Every row gives one point. To make a cloud, some directions were put in groups of two or more. Within a group, all points are equally far from the middle, so they leave a hole (a ring in 2 directions, a hollow ball in 3). The other directions are filled evenly. Then the cloud was stretched, turned, moved and blurred a little. Count the holes, and give their numbers of directions, smallest first.
In the rows, zero is written as 128.

Cloud (13 x 2):
[[ 88 169]
 [ 86 168]
 [163 162]
 [ 64 104]
 [138  67]
 [ 73 158]
 [ 95  73]
 [105 176]
 [ 60 133]
 [ 72 157]
 [110 177]
 [175 147]
 [149 170]]
Holes: 1 (2)

Cloud:
[[ 67 161]
 [126 159]
 [117 169]
 [126 117]
 [118  94]
 [ 87 185]
 [176  97]
 [200 115]
 [211  91]
 [112  97]
 [ 85 140]
 [129  67]
 [209  98]
 [132  77]]
Holes: 0

Cloud:
[[126  97 175]
 [163 132 201]
 [152 157 204]
 [107 142 185]
 [176 106  84]
 [202 139 172]
 [149 179 173]
 [126  97 174]
 [117  84 113]
 [119 165 157]
 [145 165 195]
 [200 186  97]
 [201 192 123]
 [178 137  53]
 [ 86 100 148]
 [204 124 136]
 [ 93 138 158]
 [202 127 154]
 [128 151 198]
 [127 144  69]
 [ 99 146 158]]
Holes: 1 (3)

Cloud, 30 rows:
[[163  72  73 131]
 [161  98  89 141]
 [158 136 123 113]
 [ 87 107 155 110]
 [ 46 107  98 137]
 [150 151 146 159]
 [129 163  96 111]
 [ 99 179 160 171]
 [ 52 194 121 119]
 [ 81 165 140 142]
 [ 88 160  90 149]
 [136  44 100 111]
 [140 142 163  74]
 [132 158 129 170]
 [110 117 176 151]
 [ 71  97 155 108]
 [  7 105 109 134]
 [ 55 147 145 123]
 [163  98 105 152]
 [209  54 103 131]
 [143  29 111 141]
 [114 164  96  89]
 [ 54  60 141 182]
 [116 208  90 121]
 [ 59  91 162 155]
 [ 92  51 152 159]
 [ 95 120 197 126]
 [ 55 153 119 119]
 [100  85  92 113]
 [ 54 126 144 150]]
Holes: 0

Cloud:
[[170 145 148 186 144 145]
 [181 102  99 116  81 177]
 [156 110 179 158  94  95]
 [ 72  91 154 154 108  93]
 [132 143  44 168  83  80]
 [135 202  61 127  93 111]
 [118  88  86  84 179 142]
 [111  58  67 128 156 133]
 [178 173 112  98 154 192]
 [110  94  31 158 144 144]
 [136 138 121 200  94 191]
 [204  72 106 111 126 177]
 [107 179 188 137 116 189]
 [167 107 130 178  68 178]
 [153  91 198 136  83 175]
 [ 94 133 164  75 140  91]
 [172 122 124 173 148 113]
 [ 84 127 146 107 183 132]
 [ 74 101  45  88 124 129]
 [ 92  90 106 169 148 101]
 [121  77 188 159 149 161]
 [173 132  45 156  91 164]
 [219 100 143 186 103 154]
 [162 158 205 132 104 183]
 [161 102  90 176  68 168]
 [144 183  57  96 119  93]
 [121 152  37 110  88  83]
 [ 97 122  70  91  75  86]
 [107  49 123 147  77 129]
 [166 116  51 202  90 142]
 [162 103 141 168 109 214]
 [111 133  59 182  67  96]
 [179  90  62 183 128 169]
 [198  59 120 180  93 153]
 [181 187 118  78 103 123]
 [ 69  97 158  66 170 160]
 [137 178 148  61 167 163]
 [ 45  96 147 104 112 100]
 [200  92  91  92 138 115]
 [125  53 131  70 106 141]
 [170 126  63 204 103 164]
 [154 130 141 138 185 179]
 [179  50  77 163 124 140]
 [197 178 106  91 109 166]
 [150 105 173 111 114  84]
 [ 92 153 169  97 183 165]
 [149 181 171 161  81 151]]
Holes: 1 (6)

Cloud, 87 rows:
[[144 149 105 127  98 113 209 166]
 [121 115 147 157 138 163  58 167]
 [115 132 164 137 125 162  29 111]
 [154 152 186 192  81  74 128 137]
 [121 118 178 131  48 162  58 104]
 [150 111 220 129 105 146  61 118]
 [198 129 136 137 119  87 169 210]
 [130 161 169 133  88 124 186 108]
 [147 128 100  77 152 199 112 122]
 [133 126 141  62  58 149 115 141]
 [131 175 110 114 181 190  89 123]
 [152 139 198 134  95 117  61 104]
 [170 154 134 105 191 204  90 100]
 [142 140  87 162 143 192 115  83]
 [195 159 131  42 150 115 150 164]
 [ 69 106 149 124 112 154  73 134]
 [161  75 163 147 162  93  94 174]
 [140  84 206  98 139 168  71 106]
 [137 130 201 169 141 153  49  69]
 [151 165 140 168 192 170 161 106]
 [134 121 150  53 181 187 106 103]
 [154 112  95  87  97  99 193 180]
 [135 129 140  75 168 190 108  68]
 [190  87 143  90 181 162 153 131]
 [161 135 112 147 126 127 142 193]
 [114 102 186 224 110 151  92 131]
 [137  97 189 177  79  88 115 104]
 [150  94 200 101 105 133  55  97]
 [ 86 131 144 137  85 197 123 127]
 [152  98  52  96 164 131 129 102]
 [200 131 127 108 170 106 151 125]
 [129 127 181  69 123  97  50 141]
 [116 123 152 197 198 129 100 123]
 [106 143 177 155  65 158  48  65]
 [193 121 162 162 176 199 151 134]
 [182 109 138 160 168 180 163 112]
 [110  97  99 109 191 105  62 161]
 [157 139  88 123 135 145  98 116]
 [ 68 128 109 105 180 225  87  61]
 [134 130 143 115 177 167  29 119]
 [ 92 117 176  72 178 101 111 138]
 [178 113 123  72 249 145 111 124]
 [187 117 126 131 156 133 176 143]
 [ 17 140 131 133 155 145 100 128]
 [129 105 126  93 157 114  62 209]
 [139  96 105 105 171 166 163 175]
 [197 112 134 117 161 123 170 202]
 [163 164 151 146 138 156 199 179]
 [102 147 159  50 128 167  98 134]
 [190  76 104 141 163 134 131 161]
 [134 149 145 110 193 176 155  98]
 [128 108 136 158 132 173 174 114]
 [119 102 193 150  81 116 141 166]
 [ 62 104 125 119 152 112 140 131]
 [171 110  93 141 147  92 147 156]
 [170 170 115  70 147 154 124 112]
 [118 116 104 119 145 117 185 121]
 [186 174 188 129 109 165  80 165]
 [167  85 130 105 142 122 163  85]
 [138 152  84 102 158 168 118 133]
 [133  95 179  69  87 139  46 153]
 [115 176  95 157 153 160 158 158]
 [146  91  85 116 242 114 130 147]
 [159 156 143 113 209 107 127 154]
 [ 93 136 139 215 137 136  92 117]
 [103 133 183  85  86 166  68 153]
 [114 150  72  91 180 168 127 131]
 [152 102 107 183 121 122  92 107]
 [134 105 135 166 106 115  80 153]
 [157 110 199 234  90 131 101  93]
 [122 100 125  73 102 164  86  73]
 [ 96 130  76  85 169 172 129 108]
 [166  69 117 150 194 160  93 167]
 [122 111 152 210 186 160  94 134]
 [182 115 196 136 109  76 106 180]
 [208 143 125  32 131 143 118 189]
 [164 142  97  81 149 109  74 119]
 [141 136 150 125 159 175  37 128]
 [113 131  84  99 176 158 160 168]
 [235 137 151  73  92 148 147 143]
 [ 82  83 111 108 179 134 142 118]
 [111  72 133  93 116 114  34 113]
 [174 150 127  50 197 136  85 164]
 [120 110 107 130 135  87  76 147]
 [129  84 149 138 143 171 158 129]
 [155  96 136  95 118 122 187 184]
 [ 80 163 152  95 168 222  95  75]]
Holes: 2 (2, 2)

Cloud (105 x 9):
[[186 132 192 117 135 146  88 172  89]
 [151 136 150  62  85 168 128 164  91]
 [111 165 154  67 139 205  83 158 127]
 [143  87 114 122 187  96 105 157  96]
 [171 156 112  98 112 176 182 143 103]
 [123 155 156  88 160 132  76 174  61]
 [182  86  73 139 164 124 112 116 110]
 [156 119 161 161 110 189 169 133 168]
 [169 134  95 107 163 116  74 162  56]
 [102 156 217 137 115 164 107 164 141]
 [131 111 208 153 156 173 149 173 186]
 [143 167 188 168 126 161 185 141 176]
 [174 105 120 149 140 155 114 213  90]
 [161  98 176 122  82 188  93 129 195]
 [139 168 144 108 116 120 107 178 178]
 [119 147 189  98 134 132  42 161 122]
 [108 107 142  96 161 233 124 180 121]
 [181 107 158 160 111  79 115 125 177]
 [198 101 174 120 170 181 128 115 103]
 [166  88 164 163 133 119 165  84 182]
 [177 140 139 128 107 105 111 102 186]
 [160 179  98 126 110 142 146 144  80]
 [159 177 149  97  88 150  72 104 141]
 [161 128 186 112 177 187 115 131  77]
 [124 139  73 127 123 182 128 192 149]
 [162 150  77 130 170 189 158 159 107]
 [113 102 193 148 152 151 140 114  94]
 [122 139 126 115 168 112  55 117 165]
 [119 156 136 163 146 156 189 169  98]
 [200 123 109 106 121 173 142 168 154]
 [169  77 117 135 143 219 148 116 139]
 [109 200 151 129 147 116  92 181 135]
 [182  50 159 123 163 191 119 162 144]
 [207 113 124  91 147 142 102 114  92]
 [166 173 178  96  99 122 115  91 142]
 [183 145  91 128  85 122 116 148 126]
 [121 156 159  81 166 126  95 144  58]
 [159  99 127  68 142 165 122 116 148]
 [140 111 155 132 179 152  80 210  87]
 [176  91 150 118  98 132 107 175  89]
 [136  52 164 134 140 187 102 110 145]
 [ 83 167 116 100 139 176  99 132  81]
 [106 121 223 121 115 147  78 146 146]
 [180 175 155 135  94  98 141 106 156]
 [150 100 157 160  95 143 168 183 162]
 [151 107 132  90 103 191  96  67 145]
 [190 110 152 158 130  91  81 108 147]
 [158 138  87 141 155 126 105  78 109]
 [150 176 129 118 120 143 106 176 182]
 [101 165 103 146 164 162 105 112 175]
 [ 82 130 186 138 124 138  84 169 151]
 [154 123 124 135 129 209 183 140 124]
 [141 144 110 158 114 130 162 140 185]
 [163 171 131 181 147 134 141 120 141]
 [168  92 123 167 137 140  98 127 210]
 [105 158 109  76 133 149 168 134 108]
 [ 83 160 173 109 107 189 138 124 138]
 [106 139 167 145 162  77 130 143 185]
 [152 155  64 144 149 129 135 182  99]
 [115 188 166 157 125 174 146 156 158]
 [156  99 218  84 138 174 115 101 138]
 [ 87 136 135 123 154 200 133 176  90]
 [156 113 227 138 164 167 138  97 133]
 [156 145  53 139 166 127 115 153  89]
 [120  85 206 120 178 136 113  94 169]
 [136 154 166 102 153 176  94 191  62]
 [141 111 143 166 145 214 127 139 138]
 [154  94 162 106 149 173 177  95  82]
 [124 117 224 135 123 182  93 149 156]
 [166 161 181 151 169 158 116 171  95]
 [122 135 249 112 134 160 122 156 120]
 [ 82 184 163 129 129 153 146 134  91]
 [131  98 232  87 149 137 108 115 122]
 [161 166 180 121 132 205 156 153 149]
 [138 124 146  92  87 132  77 139  90]
 [113 202 156  96 133 111 140 161 137]
 [185 127 100 137  95 167 113 196 113]
 [100 119 182  64 148 183 119 150  88]
 [136 157 155 131 176 141  84  68 115]
 [142 120 168 114 158 164 179 127 187]
 [109 172 141 122 133 151 139 101 189]
 [136  83 181 114  90 112  91 129 144]
 [170 136 173 138 119 191 147 135 203]
 [126 121 194 170 190 143 154 171 161]
 [142 193 200  87 102 139 122 121 122]
 [122 198 167 149 162 122 107 124 103]
 [188  60 178 125 160 154  91 163 128]
 [157  51 129 112 142 217 107  95 135]
 [175 113 129 124 105 176 153 212 130]
 [108  81 144 127 163 206 138 103 132]
 [ 94 150  69 107 151 165 106 115 129]
 [137  70 112 139 194 166 146 163 141]
 [179 154 114  72 122 156 121 130  76]
 [155  91 133 110 158  78 130 159 121]
 [131 105 150 181 154 122 143 172 108]
 [172 108 137 131 132 114 108 181  61]
 [126 118 142  84  75 184  88 149 133]
 [144  71 150 140 153 146 174 196 147]
 [153 120 129 133 159 107  72  70 156]
 [106 119 214 127 165 167 160  88 178]
 [116 143  86 102 108 157  78 120 174]
 [127 120  82 154 133 153 105 153 191]
 [187 142 145 140 151 165 145 192  78]
 [110 174 161  99 101 145 139  88 169]
 [186 136 168 126  87 127  59 158 162]]
Holes: 2 (2, 6)

Cloud (105 x 9):
[[108  73  47 184 167 191  67 147  90]
 [144 128 116  80 136 124  98  49 180]
 [ 85 148  97 129 101  72 182 106  83]
 [155 169 135 132  54  98 195 100  77]
 [114  73  71 115 125 138  61 129 169]
 [ 56 142 147  28 123 103 181  99 102]
 [119  88 129 105  76 162  57 100 133]
 [121 108 114  97 122 110  73  84 116]
 [ 88 157 131  69 150  96 135  89 107]
 [120 116  80 134 137 135 104 109  46]
 [111 109 134  34 120 105 163 168 128]
 [ 87 102 124 102 114  69 120 100  93]
 [101  60 104 207 163 189  95 145 107]
 [ 81 127 157  99 112 138 143 148 141]
 [151 123 146 110 129  91 137  49 164]
 [118 127 133  91 124  99 176 116  60]
 [ 87 108 127 136 182 115 101 129 109]
 [ 77  94 130  52 190 150 143  98  98]
 [171 118 108 102 164 133 143  82  72]
 [ 78 151 122 172  81 179 107 115 164]
 [151 193 123 102 104 119 102 120 154]
 [137 184 141 152  89 110 189 146  71]
 [193 100  95  80 171 113 120  80  75]
 [ 75 123 119 108 145 112 111  90  73]
 [152 132  86 154 138 144 142  51  39]
 [171  82 102 152  85 138 114 108 158]
 [163 114 118 165 121  79 126  88 140]
 [ 79  98  99 121 160 132 188 109 110]
 [ 63 162 126 121 103  78 143 148  69]
 [ 72  97  87 101 156 120 109 104 122]
 [104  78  84 164 118 186  88  80  76]
 [148 150 126 133 176 101 117 128 166]
 [ 80  75 150 125 176 164 101  68 130]
 [ 74 161 182 103 122 100 141  98 129]
 [104 102  68 125 147 122  94 117 188]
 [ 50 168 143  55 113 111 179  89  77]
 [ 41  90 101  70 219 125 173 137 129]
 [161 118  52 183  84 152 151  99  91]
 [ 97  93  95 106 134 176  83 145 143]
 [100  46  46 149 160 197  98 101  87]
 [ 98  94 120 104 138 139  28 141 192]
 [141  62 110 121 112 137  72  60 137]
 [104 146 101  90 100  94 131  75 125]
 [ 43  95  97  91 162 123 119 119 121]
 [137 136  72 184 151 135 151  70  24]
 [113 109  97 134  74 115 121 110  60]
 [105 155 138 126 145 118 187 130  10]
 [ 76 143 176  51 105 112 205  95  36]
 [109 155 156 124  92 157 164 109  54]
 [178 123  78 156  93 107 128 139  68]
 [ 83 124  91  85 129 104 177 133 136]
 [109 126 162 143  84 130 134  92 130]
 [128 159  88 178 117 152 113 125 131]
 [ 73 182 146 160  93 136 144 139 155]
 [119 136 107 218  90 157 118  88  61]
 [ 43 130 113 110 135 163 220 133  36]
 [124 103 119 163  95 126 142 132 136]
 [137  80 112  51 142  89 104 117  87]
 [155 108  95 197 104 118  94 102 164]
 [147 134 163  48 143  95 177  86 117]
 [113 110 166 104 103 147 131 121  87]
 [100  88 137 128  94 156 145 129 130]
 [162  68  77 113 145 142  77 102  67]
 [121  95 140  78 120 125  55 131 249]
 [113  92 126  83 122 166  91 107 158]
 [102 109 130  91  72 147 202 130 130]
 [152 121 127  38 111  47 159 116 104]
 [143 132 138 127 136 124 138 121  79]
 [148 161 149  64  63  76 109  78 177]
 [ 97 125  74 112  76 138 121 100 127]
 [101  92 113 149 127 110  75 147 208]
 [ 80  90  99 110 164 124  71 115  94]
 [ 98 123  90 122 173 137 139 104  94]
 [136 155 122 157  69 167 137  82  52]
 [ 76  98 103  80  95 177  84 133 140]
 [145 120 149  50 169 126 151 122 115]
 [189  92 110  55 128  84 149  70  75]
 [ 62  94 115 136 201 125 105 162 146]
 [125 113 147  90 195 112 138 118  48]
 [106  28  86 101 115 163  86  76  49]
 [115 130 137  96 129 152 153 153 110]
 [150 123 102 155 120 134 121 120 159]
 [143 127  83 145 113 117 130 120  71]
 [ 76  95  72 159 164 161  51 149 131]
 [109 150 103 122  67 159 152  96  41]
 [116 147  95 107  92  81 141  81 127]
 [ 91  79 111 164 119 117 134 125 137]
 [134  62  69 138 112 175  79 168 100]
 [108 149  98 174  98 174 188 113 150]
 [154 106 131 154  59 154 109  99 157]
 [ 78 174 127 103  92 102 100 124  90]
 [126 116  95 151 133 147 152 157  82]
 [165 147 107 115 153 106 119  75 142]
 [ 91 117 141  46 182 116 145  89  93]
 [151 103 130 111 118 117 106 103 142]
 [129 142  80 133 120 183 169  98  96]
 [156 129  95  83  60 125 131  79 114]
 [115 117 117  60 136 108 105  88  65]
 [106 117 146 120 124 199 104 109 138]
 [156 103 138 151  72 126  90  74 124]
 [134 144 159  99 149  70 123 117 144]
 [137 124 132 131 135  94  68 117 144]
 [120  70 141  98 194 144 110 121 180]
 [122  86 154  72 194 106  90 115 218]
 [ 96 112 122  52 120 124 175 173 115]]
Holes: 0

Cloud, 95 rows:
[[144 180  91 144 172 142 132 204 135]
 [ 77 142 125 157 157  85 179 172 136]
 [173 169  46  80  64 148 143 159 130]
 [106  84 109 129 124 156 151  68  84]
 [112 125 136 176 130 201 101 129 140]
 [124  97 113 137  92 158 166 206 153]
 [111 120 156 143  81 159 104  75 128]
 [ 59 122 133 117 191 141 122 149 135]
 [157  89 112  97  44 153 168 150  93]
 [ 86  60 185 122  67 113 142 151 161]
 [112  96 150 187 105  95 175 102  65]
 [116 171 121 110 158 166 172 137 176]
 [ 79 163 128 159 114 196 228  99  70]
 [111 182  88 153 143 117 110 105 108]
 [ 92  74 125 148 107 102 176 121  40]
 [187 133 155 158 123  77 165 153 146]
 [149 127 151 149 167 150 100  85 130]
 [ 89 145 175 107  69 154 150 124 147]
 [153  83 146 132 170 134 134 115 153]
 [142 108 153 104 140 129  76 203 129]
 [104  93 167  96  74 141 137 110 182]
 [162 170  89 128 175 158 176  80 139]
 [ 79 133 172 132  68 166 127 133 160]
 [192  93 151 179  92  94 188 157 140]
 [114 142 117 153 182 214  81 115 118]
 [166  67 140 140 100 154 164 125  96]
 [107 114 121 122 155 182  45 188 113]
 [165 136 126 159  64 185 138  86 128]
 [ 99 121 108 172 151 153 101 190  49]
 [109 163 106 143 159  53 159 140  33]
 [126  90 110 166 131 151 196 193  91]
 [129 121 118  83 107 191 102 166 160]
 [ 80 155 154 112 153 103 117 133 155]
 [180  86 111 184 113 140 211  98 118]
 [144 103  99  98  86 172 149 130  74]
 [ 94 113 157 150 180 120  81 108  83]
 [157 182 107 105 105  73 113 161  77]
 [ 88 112 106 139 139 194 162 105 106]
 [137 168 145  97  93  85 198 103 136]
 [140  81 164 166 158 156  92  91 138]
 [ 52 118 139 121 102 172 113 146 156]
 [165 115 166 122 116 102  98  82 107]
 [160 102 105 151  95 116 121 156  43]
 [103 170  77 105  60 133 106 101 124]
 [139 117 179 137 122 166 128 194 140]
 [146 154  86 102 160 134 114 173 172]
 [168  85 149 161 117  85 163 225 169]
 [ 96 105 173 115  74 173 184 198 177]
 [ 94 159 130 173 114 139 132 144 155]
 [ 82  86  95 127 105 116 125 118  67]
 [ 62 171 104 138 175  97  85 181 139]
 [136 141 128 101 113 175  70 170 101]
 [103 181 132 136 175 126 226 141 122]
 [ 98 158 107  70 148 144 116 191 156]
 [161 168 138 133 156 125 120 130 131]
 [ 84 156 178 153 182  92 163 142 119]
 [145 178  59 115 209 155  74 125  91]
 [101 163  87  91 160 149 131  68  97]
 [164 116 152 101  88 139 201  93 132]
 [146 152 119 117 146  78  71 144 124]
 [ 70  89  98 151 135  94 115 127  76]
 [144 141 130 151 143 115 225 187 175]
 [166 129 124 109 124  49  71  94 111]
 [131  83 153 130  30  93 214 147 125]
 [113  66 148 157 143 156 187 173 100]
 [131  65 121 171 130 125 200 184  98]
 [ 79 141 125 145 208  60  89 150 100]
 [ 84 128  94 119  87 107 109 138 117]
 [144 112 130 138  74  92 231 165 144]
 [149 105 114 136  88  63  85 119 106]
 [133 151  78 159 128 144 232 104 104]
 [136 104 150 106 157 117  44 185 153]
 [160 126 154 117 132 126 106 150  96]
 [129 136 107 168 128 126 249 146 116]
 [133 130 121 160 106 155 138 144  28]
 [173  94 160 175  59  95 164 114 106]
 [192  98  77 107 100  86  94 140 137]
 [109 120  73 151 133 172 160 124 143]
 [ 99 115 158 137 139 105 168  79  42]
 [ 65  60 157 137 119  93  89 157  78]
 [162 120 142 113 116 149 103 141  91]
 [122 176 102 107 185 133  51 191 126]
 [ 92 127 137 116 118 210 151 180 177]
 [173 176  64 112 143 133 171 134 107]
 [ 83  83 171 160 160 109 105  98  78]
 [149 109  78 112  97 109 152 191 119]
 [ 85 159 115 134 122 102 106 137 181]
 [117 125 141  77 113  60 137 145 129]
 [ 91 190 125  78 121 124 100 126 117]
 [102 166 120 154 199 109  72 152 158]
 [129  92 180 166 159 133 125 163  84]
 [134  99 162 169 175 135 112  94  79]
 [ 91 141 138  97  46 168 152 123 123]
 [162 129 135 128 156  97 200 169 137]
 [ 82 147 119 104 177  79  91 122  73]]
Holes: 2 (2, 2)
